Rows are points. Each table stands for the endless flat space through its points: a line for two points, a plane for three, and so on. Write the one point that lies in both, or say that there is none.

First:
[[-2.54  1.26  1.00  2.21]
 [-2.80  1.21  0.65  2.91]
 [-2.56  0.76  0.66  1.17]]
Second, 2 rows:
[[-1.87  1.97  1.71  2.00]
 [-1.61  2.19  1.05  2.30]]
They share: [-2.00  1.86  2.04  1.85]

First (5 x 6):
[[-1.69 -1.80  1.37 -2.47  0.45 -0.01]
 [-1.81  0.23  1.64 -1.48 -0.57  0.60]
 [-2.73 -2.72 -0.89 -0.09  0.26 -0.65]
 [ 0.79 -1.74  3.73 -1.49 -2.33 -1.19]
 [-3.41 -1.64 -0.45  0.79  0.59 -0.83]]
Second (2 x 6):
[[ 0.83 -0.58  1.40 -1.46 -1.07 -2.48]
 [ 0.31 -0.77  1.65 -1.37 -1.15 -1.96]]
They share: no point

First:
[[ 1.44  1.79 -1.34 -0.52 -0.34 -1.58  0.49 -0.73  2.28]
 [ 1.30  1.63 -0.70 -0.70 -1.14 -2.56  0.73 -1.09  3.36]]
Second, 4 rows:
[[ 2.32 -1.76 -2.29  0.38 -0.36 -0.37  1.24 -3.13  2.67]
 [ 1.52  3.57 -1.30 -0.53  0.27 -1.84 -0.02  0.63  1.17]
 [ 1.62  2.75 -1.50 -0.37  0.29 -2.68  0.48 -0.37  1.25]
 [ 1.78  0.66 -1.87 -0.16 -0.08 -0.85  0.66 -1.41  2.05]]
They share: [ 1.51  1.87 -1.66 -0.43  0.06 -1.09  0.37 -0.55  1.74]

First, 6 rows:
[[ 3.58 -0.20 -1.81 -3.36 -3.43  1.98 -0.79 -1.65 -0.77 -2.11 -4.75]
 [ 2.84  1.36 -2.88 -0.94 -0.81  3.62 -0.31  0.30  2.17 -1.50 -1.77]
 [ 1.55  2.01 -1.61  0.72 -0.33  0.24 -1.29 -3.01  2.82  0.67  0.38]
 [ 2.26  1.53 -2.80 -2.04 -0.13  1.66 -2.31 -0.41  3.46  1.02 -2.87]
 [ 3.45  0.11 -2.01  0.61 -2.24  2.12 -0.23 -0.78  2.89 -1.84 -1.60]
 [ 3.90 -0.19 -1.30 -2.61 -2.42  1.45 -0.11 -1.81 -0.53 -0.94 -4.63]]
Second (3 x 11):
[[ 2.04  3.69 -0.82 -2.69 -1.62  3.22 -0.25 -2.28  0.19 -0.78 -1.70]
 [ 0.28  4.25 -0.38 -2.97 -1.94  3.26  0.55 -4.00 -1.61 -2.74 -3.30]
 [ 1.66  2.95 -1.34 -1.89 -0.80  2.24 -0.45 -2.74  0.21 -0.96 -2.04]]
They share: no point

First (7 x 14):
[[-1.02  0.33  3.08 -0.47 -3.17  1.53 -1.80 -0.63  2.23  0.49  1.37  0.62
  -0.23 -2.63]
 [ 1.45  3.83  1.51  2.04  1.15 -2.41 -0.42  3.13  2.81  1.55 -2.20 -1.18
   2.31 -0.29]
 [-1.76  2.38  0.91 -1.53  1.84 -1.79 -0.65  2.00  2.24 -0.01 -2.72 -1.15
   1.11 -0.44]
 [-0.23  3.48  1.77 -0.81  1.60 -2.85 -1.00  2.94  3.03  0.08 -3.66 -0.91
   2.35  0.77]
 [ 0.46  2.38 -0.94  2.49  2.11 -0.66  0.92  2.09  1.52  1.23 -0.64 -3.14
   0.99 -3.18]
 [ 0.60  3.36  1.22  1.75  1.09 -1.90 -0.38  2.07  2.66  2.39 -1.80 -1.16
   2.27 -0.56]
 [-4.60  0.51  2.73 -2.44 -0.32  1.14 -2.36  2.58 -0.48  1.05 -0.23  2.63
  -3.61  0.13]]
Second (2 x 14):
[[-3.58  0.94  3.17  0.05  0.75 -1.67 -2.50  1.03  1.25 -0.55 -3.13 -0.50
   1.24  1.37]
 [-1.62  2.34  1.01 -1.83  1.03 -0.59 -0.86  2.43  1.73  1.17 -1.77 -0.06
   0.00 -0.51]]
They share: [-2.11  1.99  1.55 -1.36  0.96 -0.86 -1.27  2.08  1.61  0.74 -2.11 -0.17
  0.31 -0.04]

First:
[[ 3.48 -2.42  0.75 -1.48  1.03  0.28  0.10 -1.45  0.68  2.85 -1.04 -0.47
   2.00  2.84 -1.92  1.69  0.55 -0.36]
 [ 1.62 -0.33  1.43 -1.06 -0.96  0.09 -0.87 -2.26 -2.48  0.80 -0.30 -1.26
  -1.61  0.62 -3.04  1.50  0.89 -2.35]
 [ 1.95 -1.33  1.02 -3.30 -0.21  0.46 -0.72 -2.44 -0.97  1.20  0.93  0.42
   0.13  0.67 -3.99  0.13 -1.07 -2.71]
 [ 0.44  0.55  1.63 -2.10 -0.78  1.29 -1.25 -2.42 -1.96  1.56 -0.22 -0.72
  -2.51 -0.20 -4.02 -1.04 -0.85 -2.39]
 [ 2.30 -0.61  2.01  0.14  1.60  0.27  0.85 -1.30 -0.41  2.18 -1.74 -1.53
   0.74  2.52 -0.97  1.34  1.57 -0.28]
 [ 1.00  0.09  1.58 -3.46  1.66  1.04  0.54 -2.58  0.11  2.85 -0.18 -0.01
  -0.16  0.70 -4.11 -2.61 -1.74 -1.56]]
Second, 4 rows:
[[ 2.19 -2.01  1.14 -0.95  2.17  0.67  1.79 -4.31 -0.20 -0.53 -0.47 -1.08
   2.64  2.16 -1.55  1.78 -1.01 -4.11]
 [ 1.17  0.18  3.66 -2.45  0.04  2.11 -2.26  1.24 -0.26  4.09  1.15  1.80
   0.96  0.24 -1.97 -2.33  0.67  0.51]
 [ 1.42 -0.02  3.62 -2.32 -0.11  2.25 -1.81  0.75 -0.07  3.57  1.51  1.39
   1.01  0.34 -1.93 -1.84  0.58 -0.03]
 [ 1.64 -0.54  1.55 -1.85  2.52  0.36  0.20 -2.12 -0.38  1.04 -1.49  0.22
   2.17  2.36 -1.25  0.43 -0.76 -2.50]]
They share: no point

First, 4 rows:
[[ 1.28  1.00 -0.37  0.57 -2.39 -1.27  1.42 -0.06 -1.20 -0.72  1.85  1.71
   1.31  3.03  1.14  1.02 -0.50 -1.97 -1.66 -0.52 -2.91 -0.35 -2.61  2.23]
 [ 1.28  0.16  1.16 -0.09 -3.38 -0.46 -0.50 -1.29 -0.18  0.00  1.73  1.65
  -1.45  5.04  2.10  2.28 -0.14  1.24 -3.16  0.53 -1.92 -1.07  0.36  1.15]
 [ 1.64  1.93 -0.53  0.60 -2.47 -2.00  1.27 -0.30 -2.12  0.07  0.15  1.01
   1.28  2.11  0.27  1.24 -0.72 -2.33 -0.51 -1.52 -2.64  0.18 -2.60  2.48]
 [ 1.64  2.24 -2.24  1.75 -1.24 -2.27  3.20  0.80 -2.16 -1.46  1.75  1.75
   3.64  0.51  0.25 -0.35 -0.51 -5.02  0.14 -1.57 -3.39  0.33 -5.18  3.14]]
Second (6 x 24):
[[ 3.61  2.28  1.53  2.72 -3.45 -0.60 -0.66 -1.27 -0.12 -0.42  0.53 -0.85
   0.71  6.11 -1.04  2.82  2.55 -2.17  0.68  0.25 -0.80 -0.77 -1.39  2.39]
 [ 4.54  2.83 -3.02 -0.22 -2.94 -2.55  1.36 -2.32  0.38 -1.02 -0.24  0.78
   1.11  1.90  2.45 -0.69  2.20 -0.81 -1.49  2.47 -1.25  0.31 -2.49  1.42]
 [ 0.72  0.96 -1.73  3.24 -2.76 -0.49  3.49  1.06 -1.42 -1.34  2.08  1.10
   0.21  1.50  0.27  0.93  0.98 -1.00 -0.02 -1.93 -1.04 -0.95 -2.55  3.22]
 [ 0.51  2.50 -2.77  1.50 -1.52 -1.91  2.33 -0.14 -3.13 -1.40  2.31  3.08
   1.45  0.01  2.54 -0.02 -1.34 -1.14 -1.37 -1.62 -1.99 -1.08 -0.87  1.67]
 [ 0.97  3.18  0.04  2.14 -1.48 -1.71 -0.45 -0.93 -3.51 -0.76  2.18  2.24
   1.70  3.09  1.25  2.11 -1.40 -2.39 -0.76 -1.89 -1.96 -1.64  0.43  1.48]
 [ 2.78  3.19 -2.24  0.24 -2.17 -2.10  1.05 -1.53 -1.69 -1.16  1.26  2.43
   1.91  1.06  2.99 -0.65 -0.17 -0.86 -1.12  0.60 -2.10 -0.14 -0.61  0.82]]
They share: no point

First, 5 rows:
[[ 0.29  1.01  1.50  2.47 -1.00 -1.59 -1.58  0.52 -0.93  3.02  2.06  0.10
   1.33 -1.13 -0.75 -0.35 -0.39 -1.17 -3.53  2.44  0.85 -0.75  2.26  0.53]
 [-1.16 -0.59 -1.05  1.72  0.60  1.01  0.02 -1.28 -0.33  0.62  1.16 -2.15
  -0.27 -1.43  1.90  1.40 -1.74 -0.67 -3.03  0.84  1.20  0.50  0.26  1.13]
 [ 0.90  1.94 -0.93  1.50 -1.67  0.87  1.06 -2.19  1.99  1.79  0.32 -2.92
  -1.18 -1.11  2.46  1.26  0.51 -2.08 -0.65  2.38  0.98 -0.91 -0.19  1.95]
 [-0.20  0.26 -2.85  1.01 -0.27  2.49  2.68 -3.46  2.24  0.02 -0.13 -4.44
  -2.37 -1.33  4.11  2.18 -1.11 -1.79 -0.68  1.15  1.59  0.49 -1.35  2.05]
 [-1.21 -0.07  0.02  1.93  0.66  0.77 -1.28 -0.62 -1.21  1.60  1.52 -0.70
   0.59 -1.39  0.67  0.09 -2.33  0.23 -4.15  0.92  1.21 -0.27  0.60  1.13]]
Second (7 x 24):
[[-1.08  2.38  2.99  1.12 -1.06 -1.37 -3.25 -2.94 -1.15  2.29  2.13 -1.51
   1.16 -2.54  3.92  2.74  2.01 -1.40 -0.08  2.93  0.18 -3.40  2.09  2.74]
 [-0.49  0.70  0.67 -1.34 -1.72  2.10 -0.73 -1.35 -1.41  3.03  1.25 -0.52
   0.20 -2.42  3.99  2.40  0.72 -0.52 -0.40  2.85  1.97 -3.19  1.14  1.89]
 [ 2.67  2.55  1.45  5.40 -0.32 -1.58 -3.07 -0.26 -2.57  1.35  1.98 -2.48
  -1.15 -1.77 -2.10  2.55 -0.77 -0.99 -0.51 -2.36 -0.05 -1.53  2.66  2.42]
 [-1.89  1.69 -0.19 -0.83 -0.54  3.28 -1.80  0.59 -0.18  3.71  2.17  0.66
   2.08 -0.45  2.83  0.65 -0.47  0.62 -0.60  2.96  1.45 -2.67 -0.05  1.52]
 [ 1.05  0.84  0.38  1.52 -1.77  1.07 -1.46 -0.85 -2.35  2.31  1.85 -1.88
   1.04 -1.27  0.88  3.20 -0.66 -0.24  0.46  0.53  1.30 -3.15  1.73  3.30]
 [-2.45  1.63  2.37  0.25 -0.90 -1.73 -3.08 -4.26  0.09  1.27  1.87 -1.75
   1.44 -3.07  5.79  2.99  3.27 -2.13 -1.03  4.65 -0.26 -3.05  0.98  3.31]
 [-0.90  0.50  0.28  0.47 -3.07  1.48 -2.45 -2.03 -1.26  0.93  0.96 -2.77
   2.35  0.19  0.84  3.96  2.05  1.89 -0.87  1.49 -1.53 -3.94  1.11  2.95]]
They share: no point

First:
[[ 0.98 -3.80 -1.90 -0.21 -0.51 -2.81  3.05  1.60 -1.82 -0.43 -4.24  1.93
  -1.81  0.07  0.05  1.03  0.18  1.23 -1.29 -0.50  0.25 -1.30 -1.56  1.27]
 [-1.68 -0.77 -2.85 -0.84  1.27 -2.92  2.78  0.45  1.77  0.37 -3.64  3.51
   0.86  1.98  3.00  2.78  3.18  0.54 -3.26 -1.75  0.30 -2.65 -1.06  3.52]
 [-3.29 -2.79 -0.71 -0.45  2.00 -1.77  3.11  0.55 -0.04  1.54 -3.25  2.22
  -1.12  0.52  0.33 -0.87 -0.75  1.91  0.26 -0.10  1.25  0.42  1.27  2.59]
 [-4.54  0.66  0.39 -2.65  3.40 -0.64  1.72 -0.17  1.21  2.08  0.23  2.22
   0.72  1.92  2.32 -0.31  1.97 -0.44 -0.17 -1.51  0.89  0.85  1.21  3.71]
 [-1.85 -0.75  1.83 -3.49  2.60 -0.51 -0.39 -0.95 -3.33  2.33  1.05  0.09
  -1.62  1.58  2.07 -1.97  1.79 -2.05  1.34 -2.56 -1.43  1.97  1.06  0.94]
 [-0.80 -2.47  0.08 -0.78  1.42 -0.93  2.12  1.83 -0.32  0.53 -2.16  2.10
  -0.08  0.85  0.24  0.28 -0.87  0.76 -0.01 -1.80  1.33  0.76  0.60  2.68]
 [-2.85 -1.61  0.46 -3.13  2.24 -1.99 -0.27 -3.30 -5.05  2.90 -1.51  0.22
  -2.96  1.86  3.71 -2.62  2.81 -1.29  0.67 -1.89 -2.97  0.10  1.17 -0.53]]
Second, 7 rows:
[[-0.07 -0.29  0.02 -3.46  2.14 -1.45  2.49  0.17 -1.33  1.57 -1.30  3.02
  -0.79  3.07  1.25 -3.63  2.59  1.73 -1.40 -1.39 -2.54  3.92  0.09  2.58]
 [-3.89 -0.06 -0.52 -1.84  3.57 -3.04  3.15 -3.41 -0.44  2.76  0.69  3.25
  -5.32  0.93  3.07  0.93  2.26  0.70 -0.10  2.49 -1.92 -3.24 -0.95  2.94]
 [-1.66 -1.53  0.78 -2.33  2.61 -2.99  2.67 -2.69 -1.10  2.13 -0.68  1.41
  -3.03 -1.12  1.75  1.32  0.74 -0.40  0.98  0.71  0.05 -2.82 -0.60  2.21]
 [-2.60 -1.88 -0.54 -4.14  5.99  1.19  2.67  0.63 -3.04 -0.99 -1.33 -0.64
   0.62  0.32  0.24 -0.22  2.25  1.08 -1.20 -4.25  2.06  1.62  2.27 -1.20]
 [-0.47 -1.28 -2.28 -1.67 -3.08 -1.83  4.85 -0.95 -1.69  2.67 -2.97  2.77
  -4.90  0.03  3.44 -0.55  1.30  0.63 -1.14 -1.27 -2.25 -0.86 -0.24  4.11]
 [-0.26 -2.43  1.73 -3.00  2.65 -1.70 -1.28  1.57 -1.53  0.47 -1.34 -0.61
   2.48  0.67  0.44 -1.89 -0.05 -3.57  1.58 -3.27  0.55  3.49 -0.08  1.12]
 [-3.22 -2.12  1.12 -1.43  5.64 -1.90 -1.45  0.75 -0.61  0.86  0.59  0.58
   0.26  2.32  2.25 -0.76  2.07 -3.73  2.06 -1.51 -0.83  1.46 -1.18  1.57]]
They share: no point

First (3 x 24):
[[-0.04 -1.61 -2.41 -0.46 -0.66 -0.59  0.76 -0.77  0.90 -1.41 -0.68 -1.17
   1.24  1.97  0.50  0.19 -0.07 -1.28 -1.81  1.42  1.57  1.13 -0.06 -0.69]
 [ 0.17 -1.97 -1.79 -1.26 -0.50 -0.90  0.82 -1.02 -0.08 -1.34 -0.82 -0.73
   1.54  2.11  0.64  0.51 -0.20 -0.60 -1.66  1.65  1.23  0.88  0.83  0.08]
 [ 0.71 -2.86 -0.46 -3.23 -0.27 -1.54  0.87 -1.62 -2.55 -1.29 -1.27  0.64
   2.19  2.44  1.41  1.43 -0.71  0.94 -1.40  2.42  0.48  0.11  3.06  1.99]]
Second, 5 rows:
[[-0.51 -2.33 -1.44 -1.99 -0.90 -1.83  1.10 -0.24  0.43 -0.73 -1.42 -0.58
   2.32  2.44  1.51  0.66 -0.63 -0.78 -2.05  2.50  1.19  0.91  1.80  1.01]
 [-2.46 -2.18  0.82 -2.58 -0.54 -1.07  1.70  0.48  1.48  0.96 -0.40  0.10
   2.96  1.91  1.68 -0.62 -3.26 -0.85 -2.30  0.97  0.59 -0.31  3.12  1.75]
 [ 0.30 -2.60 -1.77 -2.32  0.93  0.00  0.32 -0.15 -0.80  1.43  1.64  1.01
   2.59  1.39  1.69 -0.90 -3.18  1.23 -0.46  1.39  2.39  0.28  1.50 -0.91]
 [-0.88 -3.69  0.44 -2.45  0.44 -1.28  2.37 -0.14  0.12 -1.12 -0.40 -0.07
   3.71  0.59  2.77 -0.44 -0.76  0.63 -2.42  1.38 -0.47 -0.81  2.23  0.18]
 [-0.44 -2.61 -0.73 -1.96 -0.42 -1.21  1.43 -0.65 -0.04 -1.27 -1.01 -0.29
   2.38  1.73  1.69  0.39 -0.62 -0.31 -2.13  1.77  0.48  0.12  1.80  0.67]]
They share: [ 0.29 -2.14 -1.70 -1.63 -0.59 -0.92  0.75 -1.12 -0.59 -1.43 -0.99 -0.24
  1.59  2.16  1.13  0.79 -0.45 -0.42 -1.70  1.96  1.16  0.61  1.28  0.45]

First:
[[ 1.35 -1.16 -0.40 -2.18 -0.01  0.81  2.59 -1.08 -0.21  1.43 -1.46  0.87
   1.29 -0.64  1.23  0.93 -1.11 -0.92  1.36  2.46  0.01 -0.59 -0.46 -1.19]
 [ 0.75  0.36  0.60 -1.74  1.25  3.55  3.47 -0.98  1.75  2.63  0.20 -1.31
   1.61  0.78  2.63  0.87 -3.71 -2.68  2.38  1.02  0.17  1.71 -2.74 -1.99]
 [ 2.45 -1.94  0.40 -1.69 -1.60 -0.65  1.02 -1.93 -1.15  0.68 -2.90  1.49
   0.41 -1.07  0.73  0.52  0.69  0.27  1.88  2.62 -0.98 -1.84  0.81 -2.24]]
Second:
[[ 1.43 -0.32  0.39 -1.59  0.01  1.17  2.08 -2.13 -0.50  1.92 -1.23 -0.07
   0.96 -0.27  1.57  0.87 -1.50 -1.15  2.61  1.66 -0.57 -0.51 -0.76 -2.56]
 [ 0.82 -0.02  0.31 -1.85 -0.03  2.55  2.15 -3.35 -1.04  2.19  0.06 -1.05
   2.13 -0.19  2.24  1.30 -2.93 -2.03  3.53  0.83 -0.29 -0.65 -0.92 -3.23]
 [ 2.55 -0.91  0.73 -1.35 -0.09 -0.64  1.81 -0.51  0.21  1.37 -2.94  1.30
  -0.57 -0.64  0.50  0.15  0.41  0.22  1.34  2.83 -0.97 -0.06 -0.63 -1.38]]
They share: no point

First (5 x 24):
[[-0.19  1.94 -1.15  0.10 -0.23 -1.53  1.43  1.42 -1.25  0.69 -1.57  1.06
  -0.07  4.37 -1.79  3.34  0.38  0.10 -0.05 -3.38  2.57  0.24 -1.25  1.97]
 [ 0.03 -0.12  0.75  1.04  0.39  1.69  1.30 -0.11 -1.34  1.58 -0.25  1.62
   0.30  1.96 -0.73  0.50  2.04  1.38 -0.46 -1.51  0.76 -0.40 -1.80  1.09]
 [-2.39  0.28 -1.19  3.43  1.75  2.69 -1.90  2.35 -0.38  3.70  0.11  1.35
  -0.80  1.24 -2.92 -0.06 -1.42  4.16  0.23 -0.86  3.13  0.83 -0.71 -0.35]
 [-0.45  0.22  0.09  1.80  2.65 -0.19 -1.13  3.30  1.91  2.21 -0.11 -0.96
   1.03 -0.11 -3.09  1.70 -0.68  2.14 -2.09 -0.26  1.53  1.20 -1.19 -2.83]
 [-1.14  0.86 -0.88  1.90  1.53  0.28 -0.76  2.59  0.25  2.31 -0.52  0.38
   0.03  1.75 -2.78  1.70 -0.83  2.28 -0.65 -1.45  2.56  0.86 -0.97 -0.59]]
Second:
[[-1.00  1.17  0.24  1.27 -0.31  2.04  0.88  0.55 -0.15  1.94 -0.17 -0.42
  -0.55  1.40 -3.56  1.29  0.07  1.08 -2.27 -2.90  1.77  0.24 -0.26  1.87]
 [-0.80  0.94  0.16  1.41 -0.07  1.53  0.55  0.75 -0.31  2.07 -0.16  0.02
  -0.48  1.51 -3.21  1.28  0.06  1.29 -1.79 -2.47  1.68  0.38 -0.57  1.34]]
They share: no point
